Each row of a before or after table is a point. One or more steps were done to the points. Then noise was added and the rows were shuffled. The steps act on columns, c1 being the first. What was done? A step turns or swaps two columns, mirrors them in a line or flattens them onto one, adds a multiple of one to another, or multiplies or shifts one. Angles are multiples of 10 degrees, from the lower column toward the higher: turns from -170 to 170, lines from 10 to 170 but not 90. Use the fewest steps. Two steps may share a column if one is a turn and the other turns, adds or multiplies; they go together, in the order done. Otherwise the lowest column goes first.

Before (10 x 3):
[[ 0.03  0.38 -0.29]
 [ 0.57  0.26  0.40]
 [-0.14  0.45  0.00]
 [-0.12 -0.06 -0.35]
 [ 0.07  0.33 -0.18]
 [-0.16  0.05 -0.06]
 [-0.20 -0.19  1.63]
 [ 0.37  0.35 -0.30]
 [-0.13  0.38 -0.13]
 [ 0.30  0.38 -0.10]]
After (10 x 3):
[[-0.25  0.04 -0.50]
 [-0.03 -0.04 -0.74]
 [-0.25  0.39 -0.49]
 [-0.77  0.39 -0.50]
 [-0.08  0.49 -0.77]
 [ 0.09 -0.13  1.22]
 [-0.67  0.26 -0.48]
 [-0.57  0.33 -0.72]
 [ 0.17  0.27 -0.01]
 [-0.44  0.37 -0.62]]
Steps: add -1.5 times c2 to c1; shift c3 by -0.40

Before (9 x 6):
[[-0.05  0.46  0.40  0.35  0.28  0.23]
 [ 1.03 -0.07 -0.16  0.18  0.76 -0.17]
 [-0.13 -0.36  0.41  0.79 -0.24 -0.22]
 [-0.16  0.28  0.57  0.49 -0.14 -0.49]
 [ 0.59  0.11 -0.59 -0.09  1.10 -0.16]
 [ 0.53 -0.15 -0.54  0.28  0.93  0.03]
 [-0.01  0.55  0.26 -0.25 -0.35  0.38]
 [ 0.29  0.04  0.28 -0.32  0.72  0.23]
 [-0.26 -0.10  0.35  0.23 -0.16 -0.37]]
After, 9 rows:
[[-0.16 -0.36  0.28 -0.46 -0.56  0.39]
 [-0.55 -0.11 -0.43  0.17  0.00  0.39]
 [ 0.51 -0.17  0.03 -0.66 -0.38  0.40]
 [ 0.40 -0.46  0.66  0.11  0.75 -0.46]
 [ 0.12 -0.34  0.82  0.46  0.77 -0.65]
 [ 0.64 -0.70  0.74  0.52  0.46 -0.20]
 [ 0.11  0.07  0.21 -0.37 -0.37  0.22]
 [-0.06 -0.01  0.52  0.46  0.47  0.33]
 [-0.34 -0.42  0.18 -0.34  0.25  0.40]]
Steps: turn c1 and c4 by 140 degrees; turn c1 and c2 by 120 degrees; turn c3 and c6 by 70 degrees; turn c3 and c5 by -50 degrees

Before, 12 rows:
[[-0.29 -0.25  0.33 -0.43 -0.16  0.90  0.19  0.45 -0.41]
 [-0.99 -0.15  0.17  0.11 -0.32 -0.42 -0.08 -0.34 -0.29]
 [-0.53 -0.12  0.20  0.38  0.18  0.11 -0.01  0.37  0.52]
 [ 0.28  0.51  0.08 -0.02 -0.33  0.26  0.20 -0.39  0.30]
 [-0.11  0.54  0.55  0.01  0.69 -0.03  0.23  0.33 -0.97]
 [-0.52  0.12 -0.06 -0.29  0.81 -1.08  0.40  0.08 -0.13]
 [-0.72  0.28 -0.34  0.31 -0.14 -0.35 -0.18  0.86 -0.24]
 [-0.04 -0.23  0.23 -0.09  0.16 -0.82 -0.02  0.04 -0.52]
 [ 0.00  0.22  1.12 -0.51  0.20  0.80  0.48  0.45 -0.30]
 [-0.11  0.01  0.56 -0.99  0.26  0.58  0.22 -0.03 -0.36]
 [-0.26 -0.34 -0.53 -0.14 -0.61 -0.34  0.90 -0.35 -0.54]
 [-0.11  0.05 -0.24  0.24  0.44 -0.47  0.08 -0.54 -0.33]]
After (12 x 9):
[[ 0.51 -0.40  0.45  0.29 -0.35 -0.86 -0.01  0.33  0.05]
 [ 0.75  0.39 -0.34  0.27  0.20  0.23 -0.01  0.17  0.72]
 [ 0.26 -0.67  0.46 -0.02 -0.54 -0.48  0.00  1.12 -0.14]
 [-0.19  0.04  0.37 -0.30  0.30 -0.17  0.00  0.20  0.73]
 [-0.40 -0.56 -0.39  0.31  0.08  0.13  0.00  0.08 -0.09]
 [ 0.38  0.61  0.08 -0.66 -0.54  0.91  0.01 -0.06  0.40]
 [ 0.36  0.26 -0.54 -0.48  0.08  0.40 -0.01 -0.24 -0.07]
 [ 0.60  0.48 -0.35  0.62  0.08  0.04  0.01 -0.51 -0.04]
 [ 0.47  0.69  0.06 -0.12 -0.13  0.50  0.00  0.22 -0.21]
 [ 0.90 -0.39  0.33 -0.65 -0.23  0.38  0.00  0.55 -0.40]
 [ 0.58  0.01  0.87  0.02  0.34  0.46 -0.01 -0.33  0.50]
 [ 0.38 -0.38 -0.03  0.09 -1.02 -0.44 -0.01  0.57 -0.08]]
Steps: mirror c1 and c9 in the line at 120 degrees; turn c2 and c6 by 140 degrees; swap c3 and c8; turn c4 and c5 by 110 degrees; multiply c7 by 0

Before:
[[-0.66 -0.29 -0.11 -0.12 -0.06  0.12  0.13 -0.39  0.11  0.59 -0.45 -0.16]
 [ 0.34  0.19 -0.21  0.25  0.76 -0.19  0.47 -0.04  0.04 -0.49  0.64 -0.12]
 [ 0.26 -0.14 -0.10  0.03 -0.75  0.13 -0.78  0.65 -0.01  0.32  0.07 -0.09]
 [ 0.69 -0.06  0.18  0.34  0.15  0.58 -0.01 -0.03 -0.36  0.01 -0.17  0.12]
 [ 0.05  0.17 -0.14 -0.20  0.40 -0.40 -0.65 -0.73  0.22 -0.55  0.10 -0.15]
 [-0.22  0.31  0.37 -0.13  0.52  0.13  0.22  0.04 -0.02 -0.37 -0.43  0.26]
 [ 0.10 -0.29  0.15 -0.85  0.36  0.02 -0.01 -0.64 -0.15  1.45 -0.18 -0.28]
 [ 0.27  0.04  0.23  0.21  0.90  0.30 -0.35  0.05  0.52 -0.24 -0.92 -0.36]
 [-0.28 -0.10  0.22 -0.03 -0.16  0.52  0.04 -0.06  0.38  0.72  0.41  0.01]
 [-0.16 -0.61  0.48 -0.15  0.54 -0.14 -0.32 -0.40 -0.55 -0.91  0.14 -0.46]
 [-0.49  0.27 -0.74 -0.35  0.35  0.23 -0.25 -0.11  0.06  0.14  0.58  0.16]
 [-0.29  0.43  0.17 -0.19  0.00  0.15 -0.06 -0.56 -0.14  0.44  0.18 -0.97]]
After:
[[-0.66  0.37  0.19 -0.19 -0.05 -0.24  0.12 -0.37  0.19  0.09  0.69  0.10]
 [ 0.25  0.10  0.21  0.05 -0.73 -0.28 -0.79  0.65  0.10 -0.21  0.25 -0.02]
 [ 0.34 -0.45  0.03  0.41  0.77  0.52  0.49 -0.03  0.13 -0.31 -0.62  0.03]
 [ 0.10  0.85 -0.13 -1.36  0.36 -0.12 -0.02 -0.66  0.25 -0.58  1.10 -0.21]
 [ 0.05 -0.30 -0.21 -0.33  0.41  0.98 -0.63 -0.74  0.19  0.19 -0.47  0.18]
 [ 0.27  0.22  0.02  0.33  0.89 -0.78 -0.35  0.04  0.45  0.93  0.14  0.46]
 [-0.22  0.12 -0.24 -0.20  0.53 -0.43  0.23  0.05 -0.25  0.56 -0.31  0.01]
 [-0.15 -1.04 -0.56 -0.25  0.53  0.16 -0.32 -0.40  0.37  0.33 -0.09 -0.62]
 [-0.29  0.25  0.23 -0.03 -0.16 -1.30  0.03 -0.07  0.07 -0.71  0.35  0.39]
 [-0.49  0.05  0.89 -0.54  0.36 -0.29 -0.26 -0.12 -0.16 -0.58 -0.33  0.08]
 [ 0.69  0.02  0.32  0.54  0.16 -1.42 -0.01 -0.03 -0.19  0.15  0.11 -0.35]
 [-0.30  0.48 -0.01 -0.30 -0.02 -0.41 -0.07 -0.56  0.93 -0.37 -0.14 -0.30]]
Steps: turn c10 and c11 by 120 degrees; turn c2 and c11 by -50 degrees; multiply c6 by 2.5; turn c3 and c6 by -160 degrees; multiply c4 by 1.6; turn c9 and c12 by 80 degrees
